Each row is a point. Each copy is the shape, with its points in the same order, turned, moved and blurred by noise. Some copies are also mirrored. Which?
In the rows, zero is written as 128.

Shape (5 x 2):
[[113 163]
 [105 142]
 [190  89]
 [122 114]
 [151 102]]
Copy 1:
[[ 87 120]
 [102 107]
 [174 177]
 [135 118]
 [153 144]]
Copy 1 is: only turned
Copy 2, 5 rows:
[[ 94 137]
 [116 142]
 [160  58]
 [140 122]
 [157  95]]
Copy 2 is: mirrored
Copy 3, 5 rows:
[[113  82]
 [105 105]
 [192 155]
 [122 131]
 [153 143]]
Copy 3 is: mirrored

Shape (9 x 4):
[[ 70 155  96 169]
 [ 81 120 129  98]
 [104 154 101 157]
 [111 131 159  85]
 [160 152  85 121]
 [161 132 165  94]
 [ 91 179 173 112]
 [104 157 136 145]
 [156 114 111 117]]
Copy 1:
[[147 102  69 157]
 [108 163 125 155]
 [143 100  95 136]
 [107 177 145 118]
 [117  78 156 119]
 [126 154 173  81]
 [116 170  85  94]
 [140 131 102 112]
 [135 116 179 132]]
Copy 1 is: only turned
Copy 2, 9 rows:
[[106 156 130  60]
 [133 181 102 127]
 [112 132 125  86]
 [160 162  97 152]
 [ 84  98 104 131]
 [146 122 113 172]
 [189 146  90 101]
 [145 127 120  90]
 [ 98 126 129 163]]
Copy 2 is: mirrored
Copy 3 (9 x 4):
[[146 118  95  81]
 [160 151 163 126]
 [137 127 102 107]
 [159 174 168 160]
 [ 78 145 120 138]
 [124 162 145 193]
 [184 195 117 145]
 [155 142 100 131]
 [ 93 123 145 156]]
Copy 3 is: mirrored
Copy 4, 9 rows:
[[124 200  88 109]
 [142 160 151 125]
 [116 176  89 131]
 [158 125 163 146]
 [ 77 128  95 178]
 [145  80 138 158]
 [187 152 120 153]
 [149 152  92 134]
 [ 97 110 125 145]]
Copy 4 is: mirrored

Shape:
[[125 137 134 142 149 163 185 104]
 [102 141  80 165  85 165 138 130]
 [111  79 142 106  93 106 129  86]
 [126 163 166 102 109  90 166 118]
 [112  95 115 149 117  88 100 173]
 [ 98 132  76 100 112 179 169 132]
 [151 118 158 126 123 149  91 176]
 [173 133 114 117 143 123 157  96]
 [157 103 134 131 106 121 111 130]
 [115  96 132  87 156 113 105  90]
 [ 87 114 155 141  90 138 156 150]]
Copy 1, 11 rows:
[[139  77 101 140 171 147  99  93]
 [ 97  77  79 103  93 114 104  77]
 [ 69 110 154 151 146 105  61 136]
 [100 127  91 173 157 162 115 170]
 [118 160 123 171  86  86  96 103]
 [144  55  81 106 109 124  69 122]
 [138 143 155 142  83 172 110 107]
 [140  79 135 142 165 125 131 140]
 [103 114 159 153 110 126 119 118]
 [128 136 161 117 158 105  70 146]
 [ 90 112  92 165 113 151  65  89]]
Copy 1 is: only turned
Copy 2, 11 rows:
[[107 162 150 130 122 115 179 161]
 [148 184 183 121 112 126  99 140]
 [126 106 132  94  57 165 130 178]
 [ 93 127  90  73 123 120 134 162]
 [134  87 140 134  86 116  75 117]
 [110 213 144 142  78 126 123 149]
 [ 68 100 154 141 122 157  93 110]
 [111 140 130  94  99 135 181 111]
 [104 104 157 102  89 152 120 118]
 [126 110  96 141  73 181 152 143]
 [ 99 129 154 122 105 115  93 189]]
Copy 2 is: mirrored
Copy 3:
[[112 100 112 195 111 125 140 145]
 [103 152  55 152 144 118 102 134]
 [202 123 117 140  94  92  96 147]
 [159 117 140 164  86 109 124  65]
 [141 126 122  71 121 140  92 123]
 [103 154 121 191 138 106  83 146]
 [112 136 122 107  49 149  96 131]
 [119 110 137 154  91  78 155 133]
 [136 119 113 107  73 105 102 136]
 [177 152 165 139  96 114 129 165]
 [150 109  93 159 104 149  76 110]]
Copy 3 is: mirrored

Shape (15 x 9):
[[ 92 167 131  94 105  95 132 164  59]
 [141 121 128  90 170 110 151 144 121]
 [119  93 127 152 176 166  97 149 146]
 [ 70 137 143 109 130 183  81 100 186]
 [131 135 136 146 114 152 146 178 148]
 [133 161  88 112 146 104  88 165 132]
 [150  78 192  94 172 144 132 139  91]
 [132 109 121 105  99 133  68 107  95]
 [122 153 141 186 119 169  91  90 112]
 [117 136 132 178  79 113 143 200 131]
 [149 101 106  93 114 166 135 127 128]
 [149 146 140 158 125 148 126 117 195]
 [122 171 141  58 135 128 144 152 110]
 [133  89 113 116 125 107 123 154  59]
 [112 113 117  85 150 134 110  88 135]]
Copy 1, 15 rows:
[[ 86 154 127 122 135 130 211 192 155]
 [ 82 139 112 140 104 129 178  96 128]
 [101 107 179 157  87 134 119 116  93]
 [163 125 167 146  92 218 114 138 126]
 [ 68 128 136 122 142 145 113 137 122]
 [115 139 111 142 136 141 173 152  66]
 [ 90 142 192 138 108 104 175  74 159]
 [165 113 158  97 116 111 173 147 119]
 [156 145 159 152 121 111  86 172 135]
 [ 54  98 129 118 180 129 117 175 123]
 [119 131 128  81  99 127 136 110 124]
 [128 123 120 153 156 160  81 110 116]
 [ 98 182 123 115 127 166 193 127 145]
 [ 88 112 142 107 106  75 190 149 130]
 [148 125 131 136  81 148 160 111 132]]
Copy 1 is: mirrored
Copy 2:
[[147  73 141  90 163 191 159 112 125]
 [113 110  87 101 136 131 115 107 167]
 [120 150  73 113  96 106 129 164 102]
 [179 187 131 170 105 105 149 134 114]
 [157 113 128  83 142 102 109 175 128]
 [158  98  97 106 142 127 102  96  85]
 [ 82 170  91  78 119 144 151 130 179]
 [117 159 157 114  98 168 115 108  90]
 [ 91 147 161 136 128 101 149 156  69]
 [160  64 151  49 126 110 126 177 107]
 [127 155 130 120 123 148  71 147 142]
 [140 138 143 115 122  47  99 140 122]
 [154 122 128 103 178 159 132 100 167]
 [ 92  98 117  82 105 191 113 136 124]
 [128 148 118 156 108 135 123 103 143]]
Copy 2 is: only turned
Copy 3, 15 rows:
[[158 172  89 144  91 122 129 110 192]
 [145  90  97 130 115 160 133 109 119]
 [142  89 154 122 192 147 156 150 120]
 [195 134 142 120 188  71 141 137  73]
 [114 163 137 137 143 158 175 124 107]
 [157 116 148 182 149 136 121  88 131]
 [153  99  86  87 147 203 115 160 128]
 [132 121 118 150 155 104  64 151 145]
 [157 136 200 117 130 112 131 192 138]
 [ 80 177 149 134 136 133 175 106 148]
 [109 106  95 166 135 129 111 160  91]
 [133 134 178 108 136 127 139 128  65]
 [173 150  69 149 100 153 135 108 120]
 [101  99  94 145 136 151 121 130 181]
 [162  77 109 122 140 104 108 142 106]]
Copy 3 is: only turned
